Rows are points. Each copy is the shape, with its points in the same order, stretched, turned, moved and blurred by noise. Is it also mirrored, or only turned?
In the rows, 128 means zero.

Shape:
[[ 92 117 142]
 [118  86 177]
 [117  97 117]
 [180 102  96]
 [ 96 165 152]
 [140 163 167]]
Copy 1:
[[113 166 136]
 [143 216 129]
 [116 155  89]
 [137 103  64]
 [120 126 193]
 [148 121 197]]
Copy 1 is: mirrored
Copy 2:
[[133 127 112]
 [166 151 129]
 [150 110 133]
 [155  96 174]
 [ 79 136 119]
 [ 94 150 148]]
Copy 2 is: mirrored
Copy 3:
[[ 91  89 128]
 [ 72 108 175]
 [ 87 129 113]
 [139 183 101]
 [132  56 139]
 [151  91 159]]
Copy 3 is: mirrored

Shape (9 x 4):
[[102 162 127 149]
 [104 135 139 138]
 [120 162 130 127]
 [109 142  92 133]
 [ 51 153 152 127]
 [113  78 104 128]
 [ 92 156 130 169]
 [249 155 142 180]
 [186 160 134 123]]
Copy 1, 9 rows:
[[136 111 114 150]
 [109 130 123 137]
 [150 107 113 123]
 [157 134 108 132]
 [ 87 126  77 132]
 [105 185 143 116]
 [120 121 119 178]
 [186  69 234 164]
 [181  91 161 105]]
Copy 1 is: mirrored
Copy 2:
[[133 114 141 128]
 [129 106 140 105]
 [114 119 152 125]
 [100 131 124 170]
 [135  69 151 100]
 [ 94 124  96 130]
 [154 108 130 125]
 [145 200 144  94]
 [106 161 162 114]]
Copy 2 is: only turned

Shape, 14 rows:
[[ 94  93 114 161 168 125 121 144]
 [ 90 142 151  94 144 146 131 117]
 [122 112 184 181 163 127 170 141]
 [145 161 122 107  98 137  90 104]
 [139 129 170 154  94 100 138 184]
 [114 109 136 110  93 181 114 114]
 [156 125 128 187 172 143 103 155]
 [146 154 107 153  76 138 156 155]
 [107 143 126  88 110 176 140 125]
 [ 77 124 113 142 144 181  80  98]
 [156  90 175 150 161 138 165 137]
 [119 122 102 149  89  97 178  97]
 [ 88 153  91  94  97  90 106 183]
 [ 91 110 135 176 152 172 160 185]]
Copy 1, 14 rows:
[[128 184 159 144 104 138 175 149]
 [ 66 155 145  70 113 119 133 142]
 [107 194 149 181  65  81 157 133]
 [ 99  43 126  72 126 131 142 143]
 [159 120 114 110 128  70 135 157]
 [ 81  87 193  68 122 113 145 152]
 [150 123 153 132  54 110 204 105]
 [135  48 156 125 116 117  99 139]
 [ 66  97 181  46 121 115 106 123]
 [ 85 120 211  85  77 165 189 179]
 [100 172 154 151 102  69 161  91]
 [ 97 112 142 192 165 128  86 175]
 [159 107  99  51 192 140  89 164]
 [137 165 207 114  58 106 154 131]]
Copy 1 is: mirrored
Copy 2:
[[123 157 134 165 163 127 116 156]
 [154 153  90  99 126 153 145 106]
 [129 100 117 147 133 145 211 143]
 [113 111 102  74 125 166  76 121]
 [108 103 131 107  95  94 160 186]
 [123 140 105  63 175 118 102  54]
 [ 64 122 105 173 134 142 125 164]
 [ 64 141 160  74 120 126 130 148]
 [125 173 110  60 131 138 138  74]
 [130 169  91 110 213 160  63 104]
 [119  86 106 149 122 134 207  87]
 [111 109 187  91 148 159 117 132]
 [125 201 147  89  81 108  77 210]
 [ 96 189 129 135 160  96 176 141]]
Copy 2 is: only turned
Copy 3 (14 x 8):
[[ 88  79 112 141  89  92 131 110]
 [124 149 109 133  80 106 106 138]
 [111 134  91 107 133 105 214 142]
 [125 126 136 116 141 124  65 116]
 [106 138 138  51 152 131 169 133]
 [120 138  85 105 108 143 106 131]
 [118  79 117 101 133  81 132 135]
 [ 90 118 154  90 154 188 126 171]
 [127 145 123 124  93 149  91 171]
 [ 96 107  83 168  85  95  73 123]
 [145 123  79  77 120 117 220 134]
 [ 87 107 140 146 144 184 160 115]
 [ 83 102 199 117  92 137  48 137]
 [ 77 104 108 107  98 123 165 192]]
Copy 3 is: only turned
Copy 4, 14 rows:
[[161  97 127 139 135 119 151 133]
 [163 129 140 128 106  87 151 177]
 [160 114 101 132  63 132 164 140]
 [124 183 132 114 139 105 119 130]
 [127 127 120 184  81  96 146 125]
 [130 134 107 112 128  79 148 152]
 [157 153  83 126 127 154 126 112]
 [ 99 136 111 136 112 116 104 126]
 [134 131 122 122 120  84 136 179]
 [178 131 106  86 141  90 130 140]
 [134 130  98 132  93 145 179 148]
 [ 92 115 157 113 121 129 132 121]
 [133 111 175 200 148  68 117 148]
 [165  77  81 148  90 105 139 156]]
Copy 4 is: only turned

Shape, 13 rows:
[[ 70 136 145 106 133  96 118  60 102]
 [141 135  94 151 125  93 105 150 127]
 [141 130 115 147  88 136  95 108 144]
 [ 97 114 156 110 139  84 147 149  72]
 [110 164  95 113 123 102 131  61 114]
 [ 91 119 112 111 182 151  96 135 199]
 [154  96  74 115 162 128 112 126  67]
 [121 141 149 142 176 109 150 138 111]
 [133  52 142 134 123 194 140 140 100]
 [129 142  87  78 163  89 118 138 170]
 [132 185 114 145 111 121 189 166  98]
 [126 101 192 118 151  98 185 117 127]
 [133 136 195 131  98 189 135 103  77]]
Copy 1:
[[144 151  96 113 104 129  60 155  57]
 [121 128 183 105  90 110 116 102 144]
 [135 102 134  74  90 149 110  83 112]
 [125 167 121 193 122 129  93 167 159]
 [173 134 129  74 119 118  67 121  51]
 [ 98 148 127  86 101  77 182 109  70]
 [159 169 206 131 102 162 138  60 139]
 [130 132 130 192 116  86  99 124 111]
 [149 147  92 165 111 183 144  43 175]
 [116 143 198  73 137  84 154 139  94]
 [200 110 126 157 125  64  89 111 153]
 [ 91 127  79 199 166 120  77 134 107]
 [202 109  52 176 103 164 106  94 113]]
Copy 1 is: only turned
Copy 2:
[[ 91 128 137 126 146 128 127 204 105]
 [148 148 133 115  90 118 142 114 163]
 [160 125 121  95 143 110 124 120 109]
 [ 56 140 134 142  95 130 119 174 180]
 [118 143 145  89 138 133 152 136  83]
 [206 153 102 175 125 131 139 149 156]
 [124 208 172 103 129  95 161  90 160]
 [111 119 122 172  88 131 153 144 171]
 [120 143 116 122 198 108 127 118 179]
 [168 202 117 121  93 134 146 114 139]
 [ 92  98 102 144 108 167 125  92 128]
 [ 79 134  81 133 124 120 149 169 172]
 [ 86  77  94 165 177  98 113 140 116]]
Copy 2 is: only turned
